Every row gives one point. Each copy is the shape, with its points in the same order, turned, moved and blurred by noise. Some copies are also mirrored. Which?
In the rows, 128 means zero.

Shape (6 x 3):
[[125  71 136]
 [145 134 192]
 [104  61 153]
 [ 51 187  97]
 [146 124  84]
 [116 193  83]]
Copy 1 (6 x 3):
[[ 93 147 123]
 [117  72 145]
 [ 80 155 154]
 [230 140 157]
 [146 140  76]
 [209 124  87]]
Copy 1 is: only turned
Copy 2, 6 rows:
[[180 140 131]
 [145  65  90]
 [182 130 148]
 [ 44 126 169]
 [114 168  91]
 [ 47 140  98]]
Copy 2 is: mirrored

Shape (7 x 4):
[[124 100  98  76]
 [186 112  50 183]
 [ 68  97 113 150]
 [116 128 160  72]
 [131 149 150  88]
 [156 160 144  71]
 [ 79 138  53 154]]
Copy 1:
[[ 99 111  63 123]
 [173  52 104 200]
 [110  53 118  78]
 [ 84 160 105  94]
 [115 161 113 111]
 [121 181 100 131]
 [172  50  86  89]]
Copy 1 is: mirrored
Copy 2, 7 rows:
[[159 116 154  57]
 [ 44 162  84  40]
 [ 97 180 179 116]
 [180 101 145 126]
 [168 116 107 133]
 [178 102  91 111]
 [119 224 128  76]]
Copy 2 is: only turned
Copy 3 (7 x 4):
[[177  74 116  83]
 [ 94  70 218  47]
 [ 89  80  91 107]
 [188 109 114 139]
 [178 127 134 127]
 [205 133 146 115]
 [ 83 109 111  43]]
Copy 3 is: mirrored
Copy 4, 7 rows:
[[161 151 162  72]
 [ 53 134 201 141]
 [ 98 184 109  61]
 [176 108 117  90]
 [171 109 117 116]
 [181  95 125 128]
 [106 223 136 121]]
Copy 4 is: mirrored

Shape:
[[152 118  98 230 138 142]
 [172  91 102 118 123 131]
 [154 121 130 209 134 129]
 [177 142 185  74 145 119]
 [173 118 151 107 137  24]
 [ 67 118 158 124  85 139]
 [163 148  74  86  99  91]
 [170 133  77 113  87 156]
 [ 22 116  82  92 139 148]]
Copy 1, 9 rows:
[[150 154 220 196 127 113]
 [194  98 136 133 101 151]
 [164 162 195 173 140 143]
 [180 137  80 169 146 223]
 [238 197  82 131 132 161]
 [105 136 139  78 165 172]
 [166 138  85 130  64 127]
 [135 105 135 140  65 145]
 [ 99  77  96  74 185  92]]
Copy 1 is: only turned
Copy 2, 9 rows:
[[203 104 146 204 128  71]
 [139 124 186 116 107  69]
 [191 105 148 182 128 104]
 [143 167 175  71 128 157]
 [183 137 190  97  33 153]
 [ 83  89 109 133 112 148]
 [147 132 143  62  66  59]
 [141 106 149  92 123  42]
 [ 38 142  84 162  67  85]]
Copy 2 is: only turned
Copy 3 (9 x 6):
[[ 98  60  50  94 177 165]
 [156  93 117  89 158  96]
 [102  51  68 117 186 153]
 [117 106 215 117 195  99]
 [119 104 143 132 232  29]
 [154 123 142 190 125 155]
 [143 177 125  88 180  91]
 [162 155 104  69 170 158]
 [113 165 110 172  49 117]]
Copy 3 is: only turned
Copy 4, 9 rows:
[[137 174  86 108 203 143]
 [142 109 119 157 151 174]
 [123 173 102  95 165 140]
 [153  95 180 107  73 139]
 [107  44  90  81  82 126]
 [ 65 141 152 176 126  94]
 [171  60  92 164 123  97]
 [172 120 113 196 142 140]
 [ 63  76 180 194 200  62]]
Copy 4 is: mirrored

Shape:
[[139 179 109 115 102 102 113 147]
 [113 108 131 199 127 112  99 121]
 [153 173 124 124 136 124 135 116]
 [100 141  87 126 134 190 126 140]
 [113 178 110 121  96 149 131 135]
 [119 162 105 167 110 143 155 118]
 [157   7 175 119  96 132 126 119]
 [141 180  92 134 119 123 100 108]
 [113 172 103 106 128  89 143 117]
 [121 149 135 148 139 131 127 152]
 [109 161 170 108 117 108 125 103]]
Copy 1 (11 x 8):
[[105 121 157 154  84 152 114 169]
 [ 70  77 134 100 132  84 148 141]
 [ 94 122 138 135 102 155  91 131]
 [122 133 150  95  55 110 126  93]
 [122 108 179 132  71 146 117 122]
 [106  75 154  98  87 133  96 119]
 [139 146 147 125 223  45 115 115]
 [ 77  99 143 158  67 136 104 133]
 [124  98 115 149  93 170 117 143]
 [ 95 122 146  97 104 137 130 141]
 [ 97 106 148 149 139 177 139 114]]
Copy 1 is: only turned
Copy 2 (11 x 8):
[[103 152 100 146 100 125 123 178]
 [118 140  86  81 115 149 122  87]
 [134 152 134 157 123 137 118 151]
 [121  78 141 110 113 168  81 162]
 [ 95 126 123 135 135 148  91 176]
 [102 128 119 146 135 154  81 118]
 [174  59  72 104 180 124 210 114]
 [131 163 106 139 101 160  98 158]
 [135 148 107 148 113  97  81 164]
 [106 130 143 113 116 125 118 134]
 [136 168 119 111 167 107 122 170]]
Copy 2 is: only turned

Shape (14 x 8):
[[112 115 123 137 109 151 176 122]
 [194 166 150  95 158 125 195 213]
 [111  81 118 117 109 169 115  59]
 [151 138 144 145 189  87 221 188]
 [102 142 133  71 108 141 124 135]
 [117 107 139 107 140 198 123  95]
 [ 69 144  92 103  96 183 120  81]
 [ 97 155 120 132 161 167  66 120]
 [114 106 100 108 104 172  91 157]
 [127 114  79 159  70 182 154 106]
 [142 130 235 167 144  93 191 182]
 [102  90 123 107 132 156 114 116]
 [ 89 125 162 131 132 212 119 100]
 [180 174 182 124 162 100 128 143]]
Copy 1, 14 rows:
[[101  84 119 150 131 130 147 165]
 [ 86 109  62  10 138 142 108 199]
 [107  85 187 166 118 112 149 114]
 [109 122  64  51 178 183 165 193]
 [ 95 131 116 126  59 114 141 138]
 [ 88  65 165 125  91 138 137 112]
 [128  86 127 178  58 103 152 107]
 [127 100 121 131  71 175 109  75]
 [119 109 150 147  63 145  85 152]
 [142  49 128 179 132  98 113 160]
 [ 21 144  68  95 190 190 134 172]
 [109 106 160 143  91 145 143 132]
 [ 64  55 134 155  87 150 136  96]
 [ 82 146  89  56 163 144 110 105]]
Copy 1 is: mirrored
Copy 2 (14 x 8):
[[ 79 127 111 147 150 134 146 105]
 [152 139  61 130 249 128 146 188]
 [ 94 119 154 106 106 164 147  47]
 [113 122  59 133 188 135  95 208]
 [146 177 128 167 148 116 171  87]
 [101 142 160 128 158 154 119  63]
 [ 89 155 162 177 121 151 173  55]
 [144 152 214 170 147 138 124 116]
 [102 169 174 116 150 110 173  94]
 [ 55  96 142 128 156 146 194  84]
 [113  86  63 155 199  63  66 165]
 [100 151 162 116 127 129 137  83]
 [ 98 134 177 157 164 135 105  48]
 [196 105 107 135 169 120 109 158]]
Copy 2 is: only turned
Copy 3:
[[122 108 149 114 100 110 146 134]
 [133 203  86 152  30 160 126 132]
 [153  86 159  97 155  71 116 181]
 [ 77 164  91 175  50 158 172 148]
 [145 127 100  78 131 142  97 138]
 [175 117 120  93 139  65 134 151]
 [121 107 134  64 164  76  96 105]
 [142 166 110 103 196  98 140 125]
 [156 164 149  53 149 127 131 149]
 [127 132 210  84 110  75 122 122]
 [149 118 120 219  75 199 178 127]
 [145 119 126  88 145 112 146 165]
 [186  98 116 106 157  73 160 112]
 [150 178  94 197 127 145 107 143]]
Copy 3 is: mirrored

Shape (15 x 9):
[[190 120  93  87 107 111 113 189 102]
 [ 82 144  74 181 153 171  75 112 154]
 [ 62 131 105 156 190 157 182 178  98]
 [ 94 109 137 158  88  63 169 160  89]
 [ 97  98  82 174 100 132  75 152 201]
 [159 140 163 113 145  98 129  73 113]
 [161 144 167  91 102 111 179 106  87]
 [ 66  70 194 129 199 114 111  87 122]
 [193 132 158 189 166 151 138  70 219]
 [132 161 137 130 173 190  71 127 157]
 [121 166  91 138 110 157 203  96 137]
 [109 187 182 162  80 118  87 123 181]
 [150 149  86 153 114  56 193 133 188]
 [154 207 137  95 138 186 161 159 176]
 [ 93 140 123 193 107 105  97 120 168]]
Copy 1, 15 rows:
[[ 89  78  36 143 155 163 134  59 133]
 [185 141 155 157  86 189 115 130 150]
 [128  80 148  56  52 174 154 106  96]
 [ 90 130 109 104  91  73 167  60 113]
 [156 184 125 182 118 186 181  96 144]
 [ 89  81 136 134 168  92 107 135 157]
 [ 71  90  85  93 166  78 109 132 116]
 [134  71 184  95 123  94 198 162 200]
 [ 90 114 194 207 181 158 137 188  96]
 [185  82 135 144 161 186 120 151 133]
 [ 79 151 120 100 109 150  87 153  88]
 [180 165 150 152 193 100 130 105 100]
 [ 31 168 154 135 146 155 131  71  98]
 [132 107 112  90 194 194 103 140  61]
 [151 167 163 165 122 121 148  96 128]]
Copy 1 is: mirrored
Copy 2, 15 rows:
[[ 50  91  92  78 136 126 104 174 149]
 [164 161 146 153 165 131 102 136  54]
 [179 132 171  39 120 154  88  93 118]
 [107 135 196  75 118  61 104 130 187]
 [ 91 200 157 159 188 125  79 141 105]
 [132 110 128 154  49 103 130 172 152]
 [ 98 113 128  92  43  98 165 153 174]
 [202 127 175 180  94 161 103 122 198]
 [ 97 177 132 204  22 140  79 117  76]
 [154 144  70 162 121 155 116 122  91]
 [115 172 166  73  65 119 155 148  77]
 [126 209  93 166 111  50 122 119 137]
 [ 72 193 169  84  61  88  60 187 118]
 [112 188  52  76  66 147 132 124  95]
 [129 186 158 158 137  72  88 135 115]]
Copy 2 is: only turned
Copy 3:
[[157 112 136 114 203 156  95 153  68]
 [106 194 126  74 142 134 171  79 179]
 [ 71 117 123 123 139  88 210  71  70]
 [145  95 164 207 166 127 137  69 107]
 [163 203 123 110 178 102 115  67 159]
 [137  80 138 145 109 154 131 171 165]
 [155  76 168 165  99 155 120 150 100]
 [ 50 107 109 181 120  89 138 139 192]
 [187  98 132  58  78  53 120 129 202]
 [102 152  86  49 112 134 119 130 145]
 [177 136 180 122  83 124 189 122  99]
 [163 136  99 123  82 158  76  51 160]
 [249 105 133 140 148 105 171  96 129]
 [167 128  92  59  77 123 127 127  61]
 [161 156 131 126 134 129 135  54 187]]
Copy 3 is: only turned

Shape, 14 rows:
[[123 143 139 125 106 107 110 133 126 117 137]
 [110 133 136 129 149 118 157 129 145 113 149]
 [137 111 141 143 149 118 114 109 137 128 118]
 [135 179 108 140 142 135 113 138  28 124 148]
 [119 108 128  79 154  90 126 145 133 124 148]
 [131 113 129 135 151 140 121 131 140  91 141]
 [123 137 131 105 134 110 110  99 107 103 145]
 [153 183 130 126 156 129 127 121 139 106 146]
 [113 140 133 141 153 129 249 112 106 106 144]
 [107 115  87 147 118  99 111 137 142 120 136]
 [144 117 133 138  61 133 127 120 131 131 142]
 [140 113 120 130 138  92 119 138 121  96 124]
 [130 109  56 130 152  98 107 132 135 122 123]
 [116 117 131 116 139 133 154 119 139 108  97]]
Copy 1, 14 rows:
[[147 124 130 122 112 113 138 105 139 136 143]
 [129 104 133 105 140 148 111 106 128 158 134]
 [116 118 162 128 118 138 148 110  94 147 143]
 [203  73 158 161 150 109 171 167 149 135 117]
 [113 101 122 127 148  97 120  77 111 152 111]
 [121  99 159 124 116 156 136 100 124 137 111]
 [147  86 142 158 116 114 121 103 118 135 138]
 [153 123 132 168 135 155 132 115 131 171 129]
 [120  55 119  97 192 182  95 160 149 162 167]
 [114 122 146 106  92 103 124 134 137 155 114]
 [135 122  98 108  88 133 152 131 126 101 152]
 [102  94 150 134 119 111 149 103 141 152 128]
 [ 90 112 159 140 106  93 130 147 125 160  88]
 [101 116 157 121 148 141 114 115 129 121 141]]
Copy 1 is: only turned
Copy 2:
[[129  88 126  92 126 133 139 133 131 115 145]
 [163 119 128 133 140 152 160 144 122 119 134]
 [136 118 105 121 134 142 111 118 129 111 118]
 [102 154 179 106  97 112 136 109 120  99 211]
 [125 108 135 111 160 172 119 169  91 110 130]
 [137 104 117 145 140 164 121 128 143 126 151]
 [121 111 149 103 121 174 125 135 140  92 143]
 [180 121 159 100 145 146 130 111 146 119 153]
 [178 179 135 146  93 177 203 140 102 151 137]
 [ 98 105 111 116 173 128 158 124 130 119 130]
 [109  70 125 106  96 128 151 113 134 151 115]
 [118 122 104 101 150 160 123 122 115 117 151]
 [ 85 137 125 115 194 141 125 115 125 125 131]
 [142 138 111 118 128 163 132 160 149 143 124]]
Copy 2 is: only turned

Shape (16 x 12):
[[ 51  74 168 128 149  72  87 147 179 109 151 111]
 [101 112  91 160 116 132 160 145 152 145 149 142]
 [ 57 162 165 177 139 114 161  97  81 124 177  64]
 [ 65 108  96  83 112 125 139  95 163 177 177  64]
 [115  90  71  84  89 126 179 159 127 192 113 115]
 [116 167 121 160 108 166 162 122  98 103  95 161]
 [160  69  81 162 148 135 180  79 112 152 186 127]
 [ 88 153 144 181 102 101 153 100 165  82 142  71]
 [134 160 140 126 132 172 155 130 150 102 151 133]
 [115 127  63 116  92 123 151 166  79 100 171 162]
 [158 161  65 174  51 177 138  91  55 133 122 141]
 [167 107 149 105  77 113 169  92 161 125 111 176]
 [168  72 100 143 119 128  82 163 172 152 164  67]
 [140  81  93 132 118  82  90  86 149  96  81  55]
 [158 169  57 189 132  89 107 132 161 159  95 144]
 [132 190 145 172 142 107 165 104  93 139 120 118]]
Copy 1 (16 x 12):
[[ 91 178  59 147 164  92 171  64  87 151  90  79]
 [160 137 110 129 194 114  98 121 120 119 112 122]
 [ 71 119 112 186 168 177  86 105 101 174  67 165]
 [100 160 159  81 193 115  80  74  69 150  78  97]
 [187 143 196 111 155  85  96 104  94 112  84 103]
 [126 110 117 153 140 128  88 190 150 101 105 153]
 [150  85 158  97 211 139 115 115 111 169 172 146]
 [ 68 146  95 151 197 127 117 127 181 161  58 126]
 [112 158 114 111 147 116 108 150 145 132 108 191]
 [134 104 137 159 153  81  63  87 138  78 151 147]
 [112 101 201 150 143 157  53 182 174  89 155 130]
 [128 147 153 128 152  44 120 185 144 175 140 117]
 [141 192 163  89 169 149 168  55 158 122 138 108]
 [ 79 113 158  89 132 128 168  94 170 155  89  62]
 [187 131  97 100 130 156  89 135 206 134 128  75]
 [137 116 117 155 116 165  73 150 151 185  93 154]]
Copy 1 is: mirrored
Copy 2, 16 rows:
[[103 143  68 208 137  75 183 201 108 124  95 145]
 [174 131  92 160  67 120 148 136 110 152 117 108]
 [127 139 155 249 170 182 142 127 124 159  92 114]
 [141  64  80 174 148 131 194 157 138 148  94  51]
 [127  80 102 112  62 136 180 134 152  76  93  75]
 [155 157 149 146  80 176  78 146 149 143 148 126]
 [205 115 150 129  85 125 191 143 154 193  65 116]
 [ 98 135 120 233 104 134 147 139 137 199 139 110]
 [147 112 156 162 126 115  98 148 128 154 166 103]
 [193 163 130 126 100 152 173 153 111 100 167 102]
 [182 171 116  96  95 203 110 110 199 173 152  92]
 [ 86 137 154  85  71  98 131 168 135 168 122  82]
 [149 108  74 150 119  51 193 106 186 145 129 145]
 [ 89 115  80 154 100 139 209 188 206 185 131 159]
 [137 126  55 117  57 156 137 113 113 180 152 175]
 [105 137 152 154 122 190 117 108 119 168 121 145]]
Copy 2 is: mirrored

Shape, 15 rows:
[[209  98 157 190 155 165 137 140 171  58 109  95]
 [ 84  84  88 159 118  26 120 104 115 143 177 156]
 [ 68 108  56 157 126  47 110 166  97  66 129 130]
 [ 71 116  92 105 151 134 147 130 123 132 126 153]
 [122  81 130 102 152 193  80 140 150 171 134 169]
 [101  72 115 169  40 176 116 126  95  44 187 155]
 [108 161  65 133  96 201  84 201  90 154 162 150]
 [ 82 142 148 169 199 156 135 152 203 134 150 148]
 [ 86 211 122 118 178 116  87 116  81 145 122 111]
 [156 104 130 156 152 184 125 130  91 104  72 159]
 [121 106  95 144 107 177 188  71 238 187 108  76]
 [144 212 185  96 178 132 142 137 170 110  51 172]
 [104 110 175 148  50 228 141 162 128 133 112  89]
 [130 152 133 124 135 206 163 190  70 140 126 140]
 [ 94 161  98 216 168 129  87 147  86 163 122 150]]
Copy 1:
[[ 95 170 145  63 142  81 124  51  52 147  62 150]
 [154 131 139 164 199 120 138 151 150 178 211  96]
 [201 136 119  91 196 182 171 132 160 197 146 109]
 [143  85  96 151 142 132 156 156 108 148 128 133]
 [116 128 130 165 133 105 174 171  73  53 118 148]
 [137 156  65 109 199 172 110 113  74 104 115  21]
 [ 90  96 104 125 163 194 172 160 151  70  59 113]
 [117  82  98 110 133  49 140 104 119 100 146 178]
 [125 102 136  99  95 178 118 191 144 150 154 193]
 [148 182 102 131 128 117 129 143  72 133  53 152]
 [ 52  91 115 146  70  25 198 110  86 165 124  64]
 [137  81 145  75 119  53  89 190  79 161  60 211]
 [133 103 102 116  85 128 126 114  92  70  42  38]
 [118  92 102 160 128 169 107 127 105 116  28 146]
 [121 167  81 124 128 152 132 147 190 122 126 175]]
Copy 1 is: only turned
Copy 2 (15 x 12):
[[110  62 129 180  96  72 118  93  94 184 110 237]
 [140 132 127 105 153 216 158 128 184 136  72 126]
 [118  73 163  79 191 213 119 169 123 146  88 147]
 [119 122 140  95 139 119 130 156 125 160 134  86]
 [ 45 107  85 128 116  69 177 142 146 172 133 100]
 [138  43 119 202 142 133 125 237 189 161  98 157]
 [ 67  84  22 124 133 135 104 216  90 146 129  94]
 [ 92  87 119 129  95 116  98  73 124 220 142  86]
 [115  75 112  83 119 124 119 113  64  94  81  55]
 [ 94  73 122 108  74  68 150 167 104 140 124 173]
 [146 150  92 165 128  79  97  61 165 131 235 147]
 [145  63 135 109  78  85 195  78   7 174 158  99]
 [ 77  73 115 233  91  96 115 182 111 112 192 134]
 [ 90 118  95 140  71  90 110 209  54 152 127 110]
 [ 76  60  88  65  64 168  97 133 122 127  93 117]]
Copy 2 is: only turned
Copy 3 (15 x 12):
[[ 67 103 107 124  54 140 120 187  90  93  56 114]
 [ 96 158 118 120 219  62 132  63 119  62 115 154]
 [142 123  34  83 208 100  92  89 106  60 127 152]
 [162 103 145 105 181 122 123 115 166 116 119 126]
 [169 123 190 159 177  96 134 194 137 131  82 107]
 [ 74 124  83  74 200 103  74 137  62 191  70 100]
 [219 136  93 133 165  99  90 148 126 209  73 165]
 [142 146 131 101 131 144 175 144 187  94  27 111]
 [180 191 105 144 131 157 135 119 173 124 169 126]
 [118 101 136  96 104  97  97 206 134 132 137 132]
 [139  50 177 151  80  83 180  61 145 131  48  56]
 [188 155 180  49  64 168 174 171 124  94 140 125]
 [129  65  96 124 129 119 179 167  91 227  83  83]
 [151 100 124 109 122 136 132 168 149 203 113 188]
 [153 180  72 117 134  50 127 142 197 124 115 152]]
Copy 3 is: mirrored
Copy 4:
[[114  72 186 121  65  73  77 114 173 159 173 178]
 [205 136  41 121 154 118 126 134  82 115  78 108]
 [194 101  80 147 155 123 143  79  84  43 112 139]
 [133 143 124 132 138 162 128  80 104 125 106 140]
 [ 95 165 103 146 112 138 147 100  68 210 144 164]
 [127  45 121  27 136  97 202  97  82 132 123 134]
 [ 78 129  93 113 139 163 143  62  79 115 211 108]
 [ 97 156 122 122 164 132  59 101 140 141 137 206]
 [ 84 148  67 174 116 195 134 127 147  70 139 132]
 [104  57 160 171 133 151 134 121 114 160 166 122]
 [151 200 186  79  48 163  40 152  80 154 146 137]
 [ 62 162 178 206 145 118  88 102 204 123 124 111]
 [119 146 189  60 108 155 187 118 136 139 209 139]
 [103 108 140 114 146 194 151  57 163 148 197 107]
 [120 107  79 169 175 165  96 141 100 107 197 147]]
Copy 4 is: mirrored

Shape (17 x 12):
[[132  89 128  83 122 175  92 113 141 121  92 136]
 [164  54  99 165  79 127 110 125  98 135  73 146]
 [136 121 111 117 134 139 103 150 181 111 181 111]
 [165  71 177  73 127 131 138 106 105 154 182 148]
 [145  71 178  79 119 112 160 126 106 176 132 137]
 [ 77 106 138 166  92 154  96 106 139  65 141 113]
 [158 156 133 145 111 119 112  78 193 120 125  56]
 [160  83 118 145  84  93  56 163 189 118  83 103]
 [ 74  99  82 119 120 181  87 141 166 132 104  85]
 [105 143  82 170 162  97 113  93 126 162 165  72]
 [142  56 154 146 130 106 130 117 129 127 104  76]
 [144  69 128  83 151 114 106 148  89 132 181  89]
 [116 124 134 131  78 121  75 128 139 118  78  65]
 [117 160 168 105 132 111 154  50 131  66 128 165]
 [ 79 129 168 131 135 204  60 130 128  85 149 166]
 [ 71 129  98 139 107 131  86  79  93 153 174 120]
 [147 154 104 171 122  96 149 134 109  96 147  84]]
Copy 1:
[[153 145  99  84  93 101 113 118  99 133 172 125]
 [125  60 152  77  88 141 109  97 142  96 155 104]
 [ 83 154  83 158 100 111  93 106 123 168 112 157]
 [109 114 138 119 187 106 112  91  48 178 167 141]
 [128  96 131 108 204 100 129  90  83 136 169 129]
 [ 68 174 146 110  83  78 123 124 139 111  88 109]
 [128 154  99 153 125 123 107 156 175 196 125  76]
 [ 99  80  64 141  65 111 104  99 179 113 164  89]
 [124 191  71 101  72 124 124  86 155 124 120 131]
 [120 170 164 179 112 176 154  88 162 169 105 130]
 [141  97 131 133 129 101 127  73 126 146 120  74]
 [117 123 108 152 137 134 123  61  44 153 106 129]
 [108 137  82 118 100 131 140 125 156 112 128  55]
 [128 161 183 155 130  52 129 194  97 137 149 130]
 [ 63 176 113  71  76  60 165 148  84 135 114 155]
 [ 73 200 169 123 109 164 147 103 114 138 143 132]
 [116 113 151 177 126 146 123 147 148 128  71 127]]
Copy 1 is: only turned
Copy 2:
[[120 169 121 112 141 136 100  95 169  98  76 165]
 [121 158 157 153 108 197 152  93 190 127 126 186]
 [104 151 130 127  91 110 103 136 111 101 100  76]
 [124 153  50 115 146 196  93 103 131 162 102 104]
 [145 142  64 101 140 187 104 134 162 168 128 134]
 [117  96 140 126  91 112 161  47 149  90  87 108]
 [116  78 121 191 111 108 103 157 170  78  78 113]
 [122 145 164 145  30 145  85 148 186  84 112 160]
 [105 158 148 110 115  55 128 110 188  88 106 132]
 [ 90 120 120 193 118  72 174 167 130 160 114 117]
 [ 92  89 123 125 111 162 115 129 188 144 126 139]
 [ 61 152  64 114 114 146 103 131 122 153 140 117]
 [123 105 115 143  74 102 116 113 196  72 117 183]
 [158  68 106 123 147 150 156  95  84 106  34 142]
 [139 143 123 118 104  77 111   7 115 111  76 124]
 [127 151  76 155 116  93 203  94 146 136 100 128]
 [ 95  75 135 183 113 142 158 144 100 102 143 132]]
Copy 2 is: mirrored
Copy 3:
[[125 159 109  87 127 128 177 162 141  68 131 153]
 [129 147 182  74  42 121 126 158 161  98 131 115]
 [109 156 118  80 182 108 115 111 119 142 134 141]
 [ 78 132  80  96 133  94  96  90 152  38 115 114]
 [ 81 104 100 113 106 126 114 106 130  46 118  82]
 [167 226 171 102 161 118 134 133 148 108 127 109]
 [157 158 127 110 162 204 116  87 144 142 164 144]
 [135 124 184  24 113 157 171 112 131 140 152 115]
 [135 167 146 100 163 156 179 170 121 138  83 139]
 [127 117 177 163 172 155  82 124 166 158 110 136]
 [ 85 158 155 118 111 155 144  93 166 101 129  86]
 [ 65 128 138 116 144  85 128  77 146  95  84 144]
 [181 147 174 103 121 158 190  98 123 116 120 128]
 [143 173 128 143 176 129  97 125 130  22 213 135]
 [173 194 102  89 196  48 165 163 157  88 135 117]
 [174 141 162 137 167 113  81 147 157  93  70 146]
 [136 156 171 156 124 120  91  88 129 159 167 136]]
Copy 3 is: only turned
Copy 4, 17 rows:
[[139 142 135 123 152 173 163  92 123 144 108 108]
 [ 94 157 135 147 109 183 159 155 166 214 128 101]
 [112  99 173 127 151 103 111 111 110 132 114 165]
 [113 133 149 173  93 112 158  98 158  69  93 107]
 [120 149 128 198 114 125 180 114 162  94 138 109]
 [138 151 152  75 158 142 134 170 153 151  83 185]
 [146  52 101 113 169 110 123 189 112 143 108 133]
 [145  90 176 138 154 126 178 149 122 227 139 122]
 [110 119 160 117 210 194 141 130 113 158 116 177]
 [113  53 125 147 134 171  81 179 155 121 130 195]
 [148 108 135 173 162 143 160 155 195 149 121 124]
 [122  98 196 155 125 148 125 103 187  90 129 122]
 [171 107 156 118 178 167 160 188 121 168 145 119]
 [177 149  54  79  98 105 123 120 141 103 121 152]
 [174 183 175  94 133 157 121 113 101 125  50 187]
 [102 118 144 104 103 202 132 175 134  97 117 193]
 [130 110 128 121 126 120  66 189 172 146 148 143]]
Copy 4 is: only turned
